Each point is reached from the start by the listed moves, each made once or not at all, plus a little noise. Say if it took an odd or an even number of moves. Then give how often each move was made.
In the rows, zero is written as 128.

Moves:
(1): [131 87 99 133]
(2): [93 160 79 123]
Start: [93 101 149 117]
Points:
[58 97 78 116] => even (1, 1)
[91 95 146 122] => even (0, 0)

Moves:
(1): [93 139 100 148 135 181]
(2): [118 146 178 115 155 150]
(3): [110 138 137 105 91 137]
(4): [156 121 144 148 112 115]
(5): [81 138 138 123 123 87]
(6): [129 162 122 110 86 103]
Start: [124 125 135 105 134 138]
Points:
[127 158 128 89 90 115] => odd (0, 0, 0, 0, 0, 1)
[133 125 160 102 79 133] => even (0, 0, 1, 1, 0, 0)
[98 172 126 106 47 163] => even (1, 0, 1, 1, 0, 1)
[46 196 197 48 77 104] => even (0, 1, 1, 0, 1, 1)
[69 170 125 125 76 110] => even (1, 0, 0, 1, 1, 1)

Moves:
(1): [130 130 131 118 120 102 136 130 126 119 150 132]
(2): [132 127 142 141 118 126 152 115 121 134 127 124]
(3): [119 132 131 145 110 165 123 154 124 139 166 124]
(4): [161 147 138 144 126 154 132 124 144 115 143 131]
(5): [163 135 120 111 127 127 106 117 132 137 150 121]
(6): [154 132 145 154 145 107 126 148 120 127 95 138]
(7): [143 149 112 126 118 133 137 124 147 134 140 117]
(8): [140 116 128 134 134 133 129 131 137 131 144 120]
(9): [128 145 168 120 122 117 125 129 172 143 121 124]
(10): [119 124 155 117 164 107 135 140 112 134 141 128]
(11): [114 133 107 147 131 131 134 111 114 124 158 125]
(12): [109 136 125 144 138 107 137 127 108 109 124 105]
Start: [143 134 137 137 140 140 118 139 109 133 107 119]
Points:
[117 189 143 175 115 123 141 144 129 133 195 81] => even (1, 0, 1, 0, 0, 0, 1, 0, 1, 0, 1, 1)
[140 156 123 165 120 140 142 168 109 128 195 75] => odd (1, 0, 1, 0, 0, 0, 1, 1, 0, 0, 0, 1)
[197 189 161 208 130 132 135 144 132 159 183 66] => odd (0, 1, 1, 0, 1, 1, 1, 1, 1, 0, 1, 1)
[114 146 137 169 131 155 124 165 84 126 142 92] => even (0, 0, 1, 0, 0, 0, 0, 0, 0, 0, 0, 1)
[199 206 145 161 103 200 109 132 176 161 217 95] => even (0, 0, 1, 1, 1, 0, 1, 0, 1, 0, 1, 0)
[249 175 190 174 150 142 142 173 116 153 212 100] => odd (1, 1, 1, 1, 1, 1, 1, 1, 0, 1, 0, 0)
[213 168 186 136 108 169 97 159 179 148 214 103] => even (1, 0, 1, 1, 1, 0, 0, 1, 1, 0, 0, 0)
[138 170 164 202 159 96 174 165 60 132 184 86] => even (1, 1, 1, 0, 0, 1, 1, 0, 0, 1, 1, 1)
